Each row is a point. Each copy is the shape, with its points in the same order, turned, moved and blurred by noise. Is it also mirrored, or only turned?

Shape (6 x 3):
[[ 14  47  10]
 [ -2  -2  15]
 [ 25 -28 -26]
 [ 16   6  21]
 [-36  52   6]
 [ 11 -45  15]]
Copy 1 (6 x 3):
[[ -5 -19  52]
 [ -3  23  16]
 [ 17  -7 -35]
 [ 14  10  25]
 [-56   0  44]
 [ 20  34 -27]]
Copy 1 is: mirrored
Copy 2 (6 x 3):
[[ 22  45  37]
 [ -4  22  -3]
 [ 24 -23 -13]
 [ 19  32  -2]
 [-32  43  46]
 [  8  -2 -44]]
Copy 2 is: mirrored
Copy 3 (6 x 3):
[[ 20  49  18]
 [ -6  -3  17]
 [ 27 -34  -9]
 [ 18   8  30]
 [-24  59   6]
 [  4 -47  21]]
Copy 3 is: only turned
Copy 4 (6 x 3):
[[ 16  46  -8]
 [ -3  -3   7]
 [ 14 -40 -30]
 [ 15   0   6]
 [-30  60   8]
 [  0 -48   8]]
Copy 4 is: only turned

Shape (7 x 4):
[[ -1  -8  30  34]
 [-45 -18 -21   5]
 [-47  -6  32 -24]
 [ 18 -36 -18  -1]
 [-13 -19  10  -4]
 [ 34  41  -3  37]
 [ -1  15  15   2]]
Copy 1 (7 x 4):
[[  4  -6  27  52]
 [-60 -13  -6  29]
 [-53  -2  50   7]
 [ -4 -44 -11  12]
 [-24 -21  19  18]
 [ 40  30 -14  28]
 [ -4   9  18  14]]
Copy 1 is: only turned
Copy 2 (7 x 4):
[[-36   6   4  36]
 [ 11  11  55   3]
 [-38  19  44 -30]
 [ 20 -26  -2   1]
 [-12   0  18  -2]
 [  0  47 -28  53]
 [-18  29   0   7]]
Copy 2 is: mirrored
Copy 3 (7 x 4):
[[ -5 -21  16  31]
 [-34 -36 -30 -21]
 [-43 -17  30 -31]
 [ 27 -40 -16 -19]
 [-10 -31   2 -13]
 [ 23  27 -21  38]
 [ -6   4   8  -1]]
Copy 3 is: only turned

Shape (9 x 6):
[[  3   6  14  11   8   7]
 [ -3 -23  18  10 -60  -3]
 [ -1 -15  16   9   9   6]
 [  5   5  -4   5  -1   2]
 [  9   0   0  -6   4  16]
 [ 28   1 -16  10   2  -6]
 [  5   3   9  -4   3 -11]
 [  1  -1 -51   4   4  -3]
 [ 15 -10 -18  -3   0  -5]]
Copy 1 (9 x 6):
[[ -4   4  10  10   9   3]
 [ -2 -26   8  31 -57   3]
 [ -7 -16   5   8   7   8]
 [  2   6 -11   3  -5   1]
 [  3   4  -6  -6  -1  17]
 [ 19   5 -22  10   0  -4]
 [  4  -1   6  -3  -3 -11]
 [ -3   1 -54  -1   1   0]
 [ 15  -8 -25  -2  -5   0]]
Copy 1 is: only turned
Copy 2 (9 x 6):
[[ -6   7  22  19   0   7]
 [-15 -37  11   6 -52 -11]
 [ -9 -12  23  14   6   1]
 [ -5   4   1   9  -3   6]
 [ -3  -2   4   0   4  21]
 [ 20   3 -10  13   0   6]
 [ -2   6  12  -2   4  -8]
 [  0  -2 -43  14  16   1]
 [  9 -11 -13   3   3   1]]
Copy 2 is: only turned

Shape (11 x 8):
[[  9  -1   7 -10 -11   2  -9  15]
 [-15   9  15   5 -15  -4  -5  14]
 [ -4 -10   3 -12 -13 -60   2  10]
 [ -3  -9  11  -2  55   6   4  -2]
 [  0   8 -45   6   9 -14 -14   9]
 [ -7 -15   4  -6   4   3   3   2]
 [-20 -16  12   5 -10 -12  -2  23]
 [  6  -5   4   1 -17  -9   7   1]
 [ -7   5  10   8  -6   5 -34  -4]
 [  2   1   2   1 -15  -7 -25   5]
 [-24  -5  13 -14 -17  -2   2  11]]
Copy 1 (11 x 8):
[[  9  -2   8 -16  -8   4  -7  15]
 [-13  10  10  -1 -12  -2 -15  16]
 [ -3 -13  15 -22 -20 -57  -4   5]
 [  6  -3   8  15  48  -9  18   3]
 [ 10 -10 -42   2  -2 -17 -17  -1]
 [ -2 -11   9  -1   2   0  11   5]
 [-17 -15  16   4 -14 -11  -3  21]
 [ 10  -3  15  -2 -18  -9   4   3]
 [  0   2  12   1   2  10 -33  -4]
 [  5  -6   7 -11 -12  -2 -27   3]
 [-22  -1  13 -16 -14  -2   2   8]]
Copy 1 is: only turned
Copy 2 (11 x 8):
[[  6   2  -1  -8 -21   9 -16  19]
 [-18  11   8  -2 -29  -1  -6  16]
 [  8  -1   0 -22 -20 -54 -13  23]
 [-19   1   4 -13  44   9  -9  12]
 [ -3   7 -49   9  -3 -14 -15   7]
 [-10 -13   1 -11  -4   3  -6  10]
 [-21 -11   9  -1 -22 -12 -10  28]
 [  7  -3   2  -6 -22  -8   2   9]
 [-13  10   7  10 -19   6 -30  -6]
 [  2   4  -2   5 -26  -3 -26   5]
 [-21  -7   6 -21 -32  -2  -7  15]]
Copy 2 is: only turned

Shape (15 x 9):
[[-20 -14 -15   1  33  -3 -47  21 -38]
 [ 14  27   9 -15  -7   4   1  18   7]
 [ 28  -4   5 -16  -7  13   5 -21 -12]
 [  7 -37  19 -27  -5  33 -29 -33  17]
 [-25   4 -31  35 -25  19   8 -19  -2]
 [ 16 -31  -9 -33  -9  41   6  15 -10]
 [-16 -15  -1 -31  23   7  24   6  12]
 [ 40  26  -5  32 -19  41  10 -23  11]
 [ 35   6 -27   7  41 -30 -11 -29  22]
 [ 34  33 -18  12 -27 -20  15 -14  27]
 [-32  18   6  22  39  42 -50  -9  -4]
 [-20   9  19  21 -17  10  -4 -11 -24]
 [-32  -5  44   2  -4   0   2   6 -14]
 [ -4 -42  -1 -15  34  15  24 -32 -41]
 [ -9  33   2 -36   1  26 -12 -30 -36]]
Copy 1 (15 x 9):
[[-18  -7  15  23  39  -6 -52  15 -34]
 [  7  18  17 -15  -8   0  -6  15  18]
 [ 32 -13  11  -6   6  11   5 -21  -1]
 [  9 -42  33 -20  32  25  -4 -38  23]
 [-29   0 -16  34 -18  -4 -12 -35   8]
 [  9 -20   8 -22   7  54  -4  -9 -14]
 [-16  -1  -9 -28  31  11  22   2  -9]
 [ 33   5  15  36 -25  18  16 -22  36]
 [ 42 -12 -24  22  41 -33   0  12  25]
 [ 31  11 -18   1 -26 -26   5  -3  37]
 [-26  15  49  51  46   3 -25 -15  19]
 [-19  -2  34  23 -12 -15  -4 -27 -10]
 [-30  -5  44 -11   5 -24   9 -11 -20]
 [  8 -27   0   7  40  13  17 -36 -51]
 [  8  36  28  -7  25   3 -26 -47  -9]]
Copy 1 is: only turned
Copy 2 (15 x 9):
[[-13   0  28  27  18  58   5  27 -11]
 [  9  15   7 -29  11 -12  -6  24  -8]
 [ 26  -2  -1 -25  -3   8   8 -12 -22]
 [ 24 -43   8 -29  12  28 -19 -29   7]
 [-20 -25 -35  12 -31  -4   3  19 -11]
 [ 29 -20  -4 -51   0  40   9  23 -10]
 [ -6 -11   2 -37  22  14  36  11  18]
 [ 37  -7 -47  -3  -6 -27 -16   8 -28]
 [  9  42 -24  19  24  11  10 -27  19]
 [  6  39 -30 -14 -21 -33 -12  -2   4]
 [-14 -39  -2  36  51  17 -21  20 -18]
 [ -5 -28  18  11 -13 -11   1  14 -28]
 [ -2 -32  46  -5   1 -12  13  19  -5]
 [ 13 -26   5  -5   6  42  60 -19 -22]
 [-21 -10   8 -26  25  10  -4 -10 -60]]
Copy 2 is: mirrored

Shape (14 x 11):
[[  0 -13  -8  -2  24 -39 -16  11  -2   2 -11]
 [  7 -18  18   1  13   8  -6  14   9 -14  -4]
 [ -4  -9  18   7   4  -5 -20  10  17  -7 -10]
 [ -6  11 -25  -2   3  25  10 -24   5  40  -3]
 [ -5  -6  -5  16 -31 -35  16  19 -32   9  16]
 [-35  17  25   2  -5  29  -2 -35  10  47   3]
 [-33 -28 -22   6 -15 -15  -7  16 -29  -7  10]
 [ -5   7 -25  15 -14 -23 -31  16 -19  -5  25]
 [ -1   9 -16   1 -19  -3  -7  13 -54  11  -2]
 [-27  24   8  34  11  33  20 -41   5  21  -8]
 [  2 -32  -9  30 -21 -25 -27  13 -33   9  -4]
 [  8 -18   6 -10  -5 -23 -21 -18   9 -29 -11]
 [-28  33  -9   5  -9  26   7 -16  21  30 -35]
 [  9 -28   6  12 -10  -8 -11   7  23  -9   1]]
Copy 1 (14 x 11):
[[ 15   2 -11   3  31 -26  -5  17 -29  -4 -23]
 [  1   3  13   8  20   5   8  21  -6  23  -3]
 [ -5   5  15  10  25 -10  -8   8  -9  15  -2]
 [ -4 -11 -38   0 -10  17  13 -29  -4 -12  14]
 [ 52 -17   7 -12 -23 -28 -12   9 -23  -4   9]
 [-28  -2 -20 -10   0  23 -15 -29 -21  -1  52]
 [ 44 -32  15  -2  21 -15   5  11 -20 -21  15]
 [ 44   4   8  21   5 -21 -10  16 -11 -35  11]
 [ 48 -11  -1 -20  -5  11 -16   6  -8 -30  -3]
 [-31   8   0 -19 -12  19  25 -39 -24 -17  28]
 [ 60 -12  21  12  13  -6 -16 -13 -30  -5 -10]
 [-11 -18  19  29   9 -11 -14  20 -26   1 -24]
 [-31  -3 -19 -22   2   3  -4 -43  12 -14  12]
 [  8  -7  14  30  11 -13   1   3 -12  25  -5]]
Copy 1 is: mirrored
Copy 2 (14 x 11):
[[ 28 -21 -35 -12  -4 -12  -3   3  -3  12  -1]
 [ 13 -33   9 -15   4  13 -11  24  -8   0  -5]
 [ 14 -25   8  -8  11  -9  -3  19  -1  -7  -8]
 [-14  42 -18 -12  20  14 -20  25  -3   0  27]
 [  6   8   0  22 -45 -13 -18 -12  16  15   5]
 [-24  34  10  11  38 -18  -6  39 -29  -4  16]
 [  6 -12  -8  -6 -36 -19 -35 -11  -7 -16  23]
 [ -4  -9 -24  10 -14 -10 -22 -25  15 -23 -11]
 [ 12  30  -5  -3 -35  -1 -34 -12  -7  -8 -12]
 [  3  39  10  20  29  14  11  33 -24 -17  36]
 [ 37  -6  -8  16 -21 -23 -42   0  18  -7  -3]
 [ 29 -28   9 -18  25  -7 -14 -18   2  15  -1]
 [ -5  46   6 -25  27  -9  14  35  -3 -20  22]
 [ 14 -35   9  -2  10  -3 -19  14  21   4   7]]
Copy 2 is: mirrored
